Rows are points. Any point is a mix of the corners, with weights that add up to 1. It lies inside the corners' shape when no weight is negative. Is each point inside? If not, which corners have a negative weight?
In the rows, 128 means zero.

Corners:
(1): [107 195]
(2): [123  70]
(3): [142 145]
Points:
[108 152] => outside (3)
[131 177] => outside (2)
[127 135] => inside
[120 107] => inside
[131 191] => outside (2)
[110 188] => inside

Corners:
(1): [186 161 185 154]
(2): [114 108 143 147]
(3): [127  72 164  42]
(4): [205 119 114 144]
(5): [ 87 142 131 120]
Points:
[142 119 133 135] => inside
[143 129 127 129] => inside
[ 92 105 128 100] => outside (1)
[140 176 168 180] => outside (3, 4)
[170 164 166 167] => outside (3)

Corners:
(1): [190 164 209 157 119 111  89  47]
(2): [130 202 177 154 105 165 182 184]
(3): [115  97 165  99 114  62  26 110]
(4): [120  85 136 166  87 124 109 130]
(5): [170 108 169 162  90 131  75 168]
(6): [138 148  51  90 130 119 177 163]
(7): [165  93 167 100 171  85 164 109]
(8): [114 133 103 161 197 126 134 166]
(9): [151 122 118 132 165 214 201 123]
Points:
[145 131 174 118 126  78  62 127] => outside (4, 9)
[156 122 180 140 117 166 133 112] => outside (6, 8)
[128 120 132 130 143 130 155 164] => outside (1)
[131 127 142 141 104 118  83 141] => outside (7)
[148 138 120 146 151 149 174 156] => outside (3)
[167  96 124 150 140 136 149 131] => outside (2, 3)
[128 135 143 145 134 128 129 148] => inside

Corners:
(1): [161 108 201  90 124  92 212  66 152 139  65]
(2): [103 164 104 138  99  80 125 144  71 129 155]
(3): [177  74 181  76 112 100 145 131 165 119  88]
(4): [199  79 164  93 201  86 185  80 144 147  96]
(5): [ 52 153 147 146 120 168 117 166  79  95 183]
(6): [ 61 182 122 184 116 134  86 145 128 135 157]
(7): [102 172 110 163  82 139 102 112 123  73 195]
(8): [176  89 139 122 121 142 160  78 124 153  67]
(9): [120 138 175  94  93 120 107  97 128 151 170]
(10): [110 228 112 158 116 159  98 173  99 119 171]
(11): [ 77 194  93 102 128 158  79 107 115  85 125]
(12): [139  87 134  75 135 121 211 114 177 165 116]
Points:
[144  96 164 109 122  96 161 104 139 140 120] => outside (10, 11)
[118 155 130 132 115 132 128 124 126 119 153] => inside
[136 119 153 120 141 136 162 111 136 122 103] => outside (2, 9)
[119 139 141 119 127 128 159 108 130 138 127] => outside (3)

Corners:
(1): [114 195 113 113 125 201  94 158 152 116 141 147 135 174]
(2): [125 183  81 113 141 147 137 151 143 119 145 173  71 164]
(3): [132 158 128 111 202 154 168 167 130 146 138 134 137 195]
(4): [147 141 179 106 225 167  89 174 188 136  76 164  98 100]
(5): [ 97 142  84 125 186 192 140 177 172 145 144 121 120 102]
(6): [188 160  95 163 124  85 119  91 101 108  89  84 152 151]
(7): [ 88 183  91 213  88  63 149 108  90 111  82 154 176 144]
(8): [131  90 163 145 172 132 103 151  83 160  96  81  84 144]
(9): [ 94 102 218 107 183  80 164 140 165 177 189  76  89 111]
(10): [140 141 118 194 122  92 131 138  83  46 131 122 150 134]
(11): [ 95 106 143 126 163 115 152 191 199 134 133  93  77 183]
(12): [ 93 201  79 139 113 202 174 113 101  60  79 161 143 161]
(13): [141 116  75 175 103 137 116  65 108  88 106 160 173 167]
(14): [174  94 173  85 160 131 132 212 154 167  98 127 114  82]
(15): [132 105 112  69 174 106  84 158 110 101  85 124 144 135]
Points:
[130 131 142 145 151 147 142 156 144 136 116 118 124 135] => outside (2, 15)
[138 149 114 122 155 128 128 144 118 109 116 139 147 133] => outside (8, 11)
[122 132  98 145 118 127 127 127 118 100 114 122 135 139] => outside (3, 4)
[111 178 142 135 142  78 140 135 130 101 122 132 129 153] => outside (5, 8, 13, 14)

Corners:
(1): [155  69 133 110 107 104  92 151 129 164 100 170 143 121 158 119 167 175
 129 123]
(2): [114 104 133 136 103 117  87 169 124 173 140 198  96 221 156 135 194 131
 109 120]
(3): [154 172 123 149  77 169 148 141 130 162 115 164  93 163 106  60 115 105
 171 214]
(4): [104 111 175 155  82 145 103 106 168 181 127 187 155 147 131 141 125  95
 118 181]
(5): [114  86  89 181 107  93 116 160 135 122 111 171 151 161 115 127 142 119
 127 140]
(6): [194 132 136 179  60 174 117 123 113 182 144 123  85 114  15  85 144  97
 134 138]
(7): [ 64 125 134  97 143 115 200  99 131  77 100 121 101  87 187 127 147 141
  89  73]
(8): [148 109 146 163  56 104 111 102 118 151 150 104 101 171 100 102 174  79
 202 209]
(9): [169 165 125 207  83 119  92  70 134 133 133 158  84 109 124  98 145 102
 184 145]
(10): [ 76 144  91 135 129  54 174  69 117 146 121 104  49  69 147 122  74 196
  98 102]
(11): [132  42 172 161 132 139 130 145 115 102 118 185 110 153 144 167 122 181
 141 169]
(12): [153 174 139 227  51 151  81 108 167 140  92  72  77 125  63  58 151 134
 136 151]
(13): [126 124  48 121 123 124 144  85 128 125 105  62  64  80 171 133 101 131
  61 122]
(14): [174 130 160 142 101  95 137 139 178 159 175 151 143 167 128 165 156 158
 134 175]
(15): [ 78 115 110  86  97  99 122 135 112  97 166 118 109  98 191 140  73 169
 107  69]
(16): [110 150 138  94 150  61 119 124  94  86  95 105  80  85 123 139  75 117
  55  93]
(17): [102 154 140 156  80  79 182 121  78 118  78  83  88  90 186 161 102 142
  86  74]
(18): [119 109 124 113  88  77 156  87 124 102 127 137  92 134 183  78  61 150
  25  82]
(19): [129 112 129 118 104 134 105 100  94 119 123 151 173 185 117 173 148 170
 105 116]
(20): [176 119 156 157  54 145 132  83 188 145  79 140  76 159  50 106  83 101
 186 144]
(21): [162 153 133 197 156 133 155  87 164 190 128  47  69 126 107  42  67  87
 171 109]
Points:
[144 125 134 158 102 135 114 128 138 136 111 132 106 130 113 119 128 129
 133 134] => outside (8, 10, 18)
[157 119 128 150  89 122 110 134 129 132 120 138 105 158 115 111 124 120
 125 136] => outside (4, 7, 10)
[148 155 124 179  94 129 140 122 136 142 127 105  61 123  90  98 136 109
 159 144] => outside (1, 4, 18, 19)
[134 119 126 148  98 117 123 125 127 145 120 143 104 137 124 115 132 133
 125 135] => inside
[132 164 109 176  72 154 108 114 126 151 104 103  99 137  85  95 145  59
 156 134] => outside (1, 10, 11, 14, 18)
[130 126 113 138 110 108 135 125 106 121 127 108  99 121 154 119 134 139
 103 112] => outside (4, 10, 20)

Corners:
(1): [147 108 143 157 143 129 119 145 145 130 121 140 118 111 178 120 107 136
 107 207]
(2): [143 138 124 129 131 153 114 130 143 156 147 103 116  95 153 139 135 148
 110 166]
(3): [143 110 139 131  49 139 154 153 140 132 134 136 112 133 120 119 105 141
 110 169]
(4): [159 184 128 126 148 107 136 107 149 157 149 135 123 145 112 127 101 108
 110 141]
(5): [115 174 148 125 145  75 164 100 160 150  72 137 165 139 146 142 129 152
 113 171]
(6): [136 127 117 128 118 136 125 124 119 133  42  77 121 121 111  44 121 140
 120 151]
(7): [148 142 123 125 158 140 116 132 101 109 148 102 112 139 123 139 123  42
 187 164]
(8): [169 135  55 163 150 113 114 130 120 139 148  94 150 116 146 122 121 132
 118 159]
(9): [113 134 148  90 157 153 159 106 117 170 130 150 128 125 114 102 136  94
 172 120]
(10): [169 120 133  98 142 136 118 147 119 101 149 129 103 130 126 114 112 139
 135 124]
(11): [149 152  91 163 119  96 113 145 156 201  59 127 112  56 119 119 146 163
 115 129]
(12): [151 124 118 135 143 153 144 149 142 105 149 155 148 136 115 140 140 132
 116 128]
(13): [ 93 128 138 139 146 117 136 146 140 132 150 110 151 127 124 135 114 151
 105 137]
(14): [155 137 133 133 100 144 103 130 101 121 151 122 134 127 123  96 135 148
 132 126]
(15): [111 133 129 154 153 135 173 153 122 112 143  58 110  94 172  74 129 149
 114 158]
(16): [147 124 158 134 127 124 153 113 137 146 133 118 115 112 105 118 119 117
 139 124]
(17): [159 121 125 131  95 141 134 142 109 176  96 117 108 136 112 130 122 128
 126 118]
(18): [168 160 139 144 145 130 139 120 144 127 160 135 156 139 150 145  75 114
 155 159]
(19): [155 117 140 125 138 135 113 151 144 112 143 141 134 133 154 143 126   7
 147 134]
(20): [155 128 101 145 126 135 131 105 133 116 141 135  97 144 119 136 115  83
 134 111]
(21): [151 134 127 144 139 128 118 134 165 165 140 138 114 140  99 138 137 146
 155 132]
Points:
[149 140 127 132 117 127 137 133 139 154 112 125 125 117 131 109 124 183
 114 153] => outside (7, 13, 16, 19, 20)
[149 131 124 136 127 134 124 135 129 137 132 121 121 119 127 116 123 119
 132 141] => outside (5)
[147 130 124 130 130 132 126 129 131 136 127 130 125 131 118 130 123 132
 138 143] => outside (4, 15, 19)
[137 133 129 132 140 133 135 132 131 137 132 120 124 124 130 117 124 120
 136 144] => inside
[152 134 126 134 131 133 127 131 135 138 123 122 119 121 134 119 123 117
 133 152] => outside (13)
[140 136 131 131 124 129 134 136 134 137 112 129 119 126 124 113 121 121
 133 142] => outside (2, 8, 16)

Corners:
(1): [136  82 171 128 135  92  83 117  49 132 190  52  79 200 193 107 152  29
 106 109]
(2): [187 137 117 186 142 124 107 135  85 132 137 164 157  92 103 116 114 139
 169 133]
(3): [161 117 107 128 135 103 112 181 111 146 121  69  85 104 201 170 124 106
 114 167]
(4): [ 45 163  71 117 151  42  65 167 103 127  95 103  76 134 144 245 115 126
 128 201]
(5): [145  81 122 204 126 131 107 147 115 171  91 157  92 113  63 100 149 149
 108 156]
(6): [142  61 126 149 106  96 103 113 102 103 131 222 133 149 136  80  53 208
  89 135]
(7): [142 100 127 107 173 202 121 119 100 138 157 170  87 151  78 125 109 139
 170 111]
(8): [155  65 118 104  85  73 118 142 131 108 152 164 167 108 117 113  93  69
 126  93]
(9): [ 74 199 147 128 157 109 142 156 140 159 120 116 109  96 161 157  87 121
  96 117]
(10): [103 121 140 151 154 187  98 172 180 143 166 111 144 116  97  95 127 208
  86  66]
(11): [137 143  50 123 116 144 156 128 111 118  89 166 153 109 172 156 139 176
  90 124]
(12): [126 152 121 159 112 129  91 143  84  76  58 176 145  56 112 116 108 116
 176  93]
(13): [124 134  94 137 171  77 103 103 187  95 130 119 126 187 139 122  99 143
  68 138]
(14): [161 119 129 118  86 154 161  97  99 148 172  85  99 114 152  89 124  52
 107 115]
(15): [172 147 142 112  84 133 131 125 118 158 111 146 124 118 151 157 102 166
  89  88]
(16): [122 179  84 163 102 130 137 172 122 162  53 130 110 116 144 102 106 185
 103  99]
(17): [ 87 187 133 147 118  83 121 136  80  99 117 113  43  96 125 191 119 118
 103 106]
(18): [ 87 144  99 187 117  94 127 160 174 142 131  97 142 111 151 164  87 133
 152 124]
(19): [ 62 210  79 118 198  76 110 122 107 116  66  77 106  61 140 221 139 150
 128 102]
(20): [ 92 106 168 124 104 159 154 184  47 140  88  87 106 163 146 136  83 149
  97 119]
(21): [108  42 179  97 157 196 168 147  83 117 197 164 125 209 116  58 206 161
 175 176]
Points:
[125 111 117 152 137 149 133 154 134 149 130 134 110 133 103 118 123 150
 118 140] => outside (1, 6, 12, 15, 19)
[132 112 130 133 119 124 115 139  92 125 130 132 103 139 133 126 117 130
 113 125] => outside (9, 18, 19)
[116 110 129 129 134 134 113 155  83 132 143 115 100 129 136 146 139  96
 148 144] => outside (6, 13, 15, 16, 19)
[133 147 109 130 125 112 120 125 134 121 127 121 119 106 160 138 102 121
 110  88] => outside (2, 4, 5, 20, 21)

Corners:
(1): [125 118  62 113 104 196 107  84 153 206 156  55 249  81 196 123 130 149
  70 126]
(2): [187  85 122 106 137 174 112 122 142  84 144 175 115 152 140 190 131  70
 141 108]
(3): [151  98 205 125  81  86 155 166 136 186 111 112 131 117 147  89 157 136
  82 192]
(4): [ 32 112 121 155 120  83 139 140 181 147  71 122 138 124 168 125 106  66
 115 135]
(5): [ 97  51  87 134 133 132 106 114 149 155 183  91  84 112 178  90 160 202
  47 104]
(6): [181  65 117 120 112  67  90 134  84 188 137  80  97 150  76 145 135 105
 142  85]
(7): [144  89 170 124 113 144 173 175 165  89  92  51 157 128  81 126 134 113
  93 120]
(8): [121 123 119 139 179 132 171 109 141 127 113 101 134 160  70 192  75 132
  91 110]
(9): [ 99 111 110 117 194 164 123 136 208 123 107 188  92 143  73 196  63 156
 117  49]
(10): [117 118 128 122  76 132 194 121  79 180 129 126 165  74 148 154 118 134
 115  98]
(11): [145 123 178  97 101 172  65 143 146 143 186  77 155 119 120 159 139 132
 164 140]
(12): [104 139  30  90  96 117 168 104 145 106  88  99 110 154 116 137 146 123
 126  85]
(13): [101  51 128  24 194 168 112 155 108 165 145  99 144 182 126 101 140 113
  85 106]
(14): [128 128 151 118 173 137 103 148 114 126 116 120  79  88  49 141 145 110
 148 102]
(15): [122  46 126 103 145 122 150  75 164  93 107 119 151  84  90 126 104 122
 113 175]
(16): [208 101 127  88 128 122 117 144  97 147 185 148 160  94 108 157  52 136
 128 143]
(17): [ 57 111  75 117 127  99 106 168 180 153 121 107 129 145 129 187 186 137
  62 113]
(18): [104 116 161 116 139 147 124 105 131  71  75 119 201  72 125 119 127 183
 174 113]
(19): [173 108 154 136 100 168 102 153  90 165  90 167  80  90 131 195  68 116
 132 149]
(20): [109  96  84 123 117 140  57  70  98  80 156 200 127 161  75 119 120 114
  66 104]
(21): [ 73  92  72 203 117 153 148 143 137 167  87 144 139 116 131 114 119 113
 137 175]
Points:
[121 108 122 113 128 134 120 131 135 147 124 121 142 125 115 150 125 120
 116 126] => outside (5, 7)
[149  85 132 105 106 146 114 120 105 135 136 118 151 109 136 108 129 116
 125 141] => outside (8, 9, 17)
[130  99 109 118 104 117 107 149 101 163 154 144  93 140 126 139 136 106
 117 129] => outside (1, 7, 8, 9, 15, 18)
[139  86 127 125 142 150 104 133 141 137 136 122 131 122 110 143 119 133
 109 130] => outside (4, 10, 12)
[143 122 112  91 162 135 108 138  97 133 151 160 126 156  66 162 124 124
 147  84] => outside (1, 4, 5, 7, 15, 19)
[101  99 128 125 132 135 130 128 128 176 113  96 131 105 125 118 131 141
 126 129] => outside (2, 7, 16, 17, 20)

Corners:
(1): [136  88 154 175  88 125  50  90 109 102  92 118 180 136 124  75 142 127
 109 199]
(2): [ 84 178 190  97 171 104 182 109  71  84  88 178 114 166 111 193 116  87
  77  76]
(3): [ 64 118  87 188 128  22 135 107  62 175  82 146 130 142 103 104 165  57
 172 166]
(4): [153 141 205 115 125  23  89  92 181  78 129 185 170 141 122 111 157 181
 142 157]
(5): [110 142 121  70  94 164 135 122  99 140 112 143 125 165 161 184 143 169
  99  90]
(6): [170 130  52 143  47  98 120 130 148  88  85 166  60 162 155 206  91 143
 112 164]
(7): [ 67 111 127 100 135 110 111 114 122  96 119 122 174  91 110 154 119  89
 130 133]
(8): [114 103  57 151 116 144 189 174 133  79 106  58 146 135 125 142  71 158
 152 199]
(9): [ 84  85  53 100 123 181 105  90 176 141  98  59 189  95 101 176 147 137
 115 160]
(10): [170 169 190  66 113  70 159  71  87 160 144 163  89 143 145 102 139 129
 111  67]
(11): [ 79  75 150 134  73  36 147  91 176 118 153 164  78  95  82 142  98 149
 182 117]
(12): [120 157 128  69 193 154 113  52 147 112 125 133 116 180  74 135 106  93
 134 126]
(13): [108 119 174 175 127 162 122 141 108  88 147 177  97  63 118 113 117 173
  93 188]
(14): [ 86 169 201 107 147 124 166 138 163 146 160 121 111  61  95  85 106 133
 159 118]
(15): [105 112 137 198 181 135 144 175  66 170 120 108 155  98 101  94  97  60
 122 178]
(16): [159 136 106 159  92 119 157 179  84 165 103 138 130  97 118 101 160  71
 140 170]
(17): [114 121  49 156 144 137 146 142 122 121 110  75  85 147  97 166 121 108
 190 102]
(18): [176 145 145 146 117 108 102 128  68 151 100 147  72  99  86 165 136 147
 136 125]
(19): [161 162 177  80  92  42 133  99  92 140 142 129  59 151  86 163 155 105
 124 118]
(20): [ 73 136 159 138 192 141 158  68 120  96 142 113 188 177 126 129 130 129
 193 158]
(21): [ 63 172 112 145 172 194 145 104  94  92 202 115 169  85  56 180 111 165
 202  77]
Points:
[108 119 116 141 111 123 135 129 111 131 115 121 128 103 114 134 122 123
 133 138] => outside (4, 12, 19, 20)
[126 158 149  93 130 137 135  94 123 122 137 147 106 126 104 168 135 150
 134  95] => outside (1, 3, 7, 8, 15)
[114 135 152 128 134  94 131 109 125 112 123 143 141 132 113 132 133 128
 142 142] => inside
[117 133 135 128 124 111 139 119 121 128 125 133 115 119 104 132 124 120
 144 134] => inside
[110 157  96 125 163 162 163 128  97 132 115 110 129 144 108 158 111 111
 148 122] => outside (1, 4, 7, 11, 13, 19)
[106 140 149 123 132  93 150 114 109 122 124 140 136 139 118 128 119 105
 138 131] => outside (9, 13, 17, 18)

Corners:
(1): [ 85  73 106 160 106 163  59 174 138 144 121 123 124  88 128 145 117 198
 166 165]
(2): [ 73 141 120 127 163  80 167 123 129  51 130  49 161 110 108 189 147 187
  56 141]
(3): [122  49 102 104 137 159  71 166 113 103  74 128 163 151  95 181 141 120
 132 159]
(4): [130 178 144 122  69 183 114 122 128  61 134 220 148 125 108 170 152 112
 102 139]
(5): [124 104 115 125 151 147 127  76 129  95 141 122 104 123 131 208 193 137
  73 129]
(6): [127 106 137 100 144 118 106 112 132  99 134  60 179 136  87 203 120 184
  86  84]
(7): [140  49 131  56 175 177 118 147  99  82  67 113 105 123 152 123  88 102
  86 130]
(8): [103 115 155  93 158 163  60 151 116  60 123 198  91 170  64 164 125 169
  99 170]
(9): [118 129  90 166 129 107  89  82  76 158  92 151 178  59  70 159 146 146
 106 113]
(10): [110 111  38 163 108 102  76 117 126  55 156 129 114 129  87 184 117 141
  82 102]
(11): [138  26 163 132 134 122  98  61 151 127 118 126 126 218 128 151 120 149
 126 181]
(12): [110 189 104 188 103 151  72 100 120  77 153  86 157 135  39 125 141 189
  34 158]
(13): [ 85 155  65 218 168 140 108 120 144 160 138  96 155  92 100 137 132 139
 128  96]
(14): [202  84 147 101 132 195 156 175  83 191 110 111 121 104 208 141  59  76
 151 164]
(15): [ 67  97  84 129 135 122  83 101 182 165 146 139 121  88 122 110 102 203
  82 248]
(16): [178  69 168  86 114 150  56 162  92 131 139 145 113 104 202 147  34  37
 138 128]
(17): [167  39 119 118 123 146  81  87 109  82 147 104  95  91 122 161  78  81
 173 142]
(18): [147 152 113 118 116 119  69 144 119  93 107 105 175  80 143 169 122 184
 174 140]
(19): [204  62 177 124 147  51 110 123 175 121 157 133  92 127  47 122 147 122
 101  96]
(20): [ 97 176 109  80  93 169 149 202 101 162 181 102 108  94 172 138 137 107
 211 109]
(21): [145  92 149 165 195 132 125  83  80  87 157 115 214 128 137 141  95 125
  25 127]
Points:
[139 108 139 128 124 131 100 119 118  90 138 137 121 130 106 151 126 138
 101 140] => outside (3, 6, 13, 15)
[119 115 107 141 135 143  97 133 124 115 131 130 130 102 115 147 122 134
 113 142] => outside (6, 11)
[131  90 123 115 141 139 102 127 117 111 126 123 131 114 127 159 114 128
 118 133] => outside (12)
[106 118 109 147 139 141 101 112 120 119 130 107 160 105 128 155 127 149
 111 139] => outside (8, 10, 14, 19)
[134  94 121 121 134 138 100 127 116  98 125 131 129 129 116 166 122 125
 117 124] => outside (12, 15)
[140 102 128 129 133 132 102 125 118 103 133 115 133 120 113 158 121 131
 121 124] => outside (15)
[130 108 116 135 126 140  98 123 122 113 128 123 139 110 122 150 122 137
 113 147] => outside (6, 8)
[118 109 121 126 137 135 115 123 122 107 139 116 124 115 117 147 118 137
  96 136] => outside (3, 18)
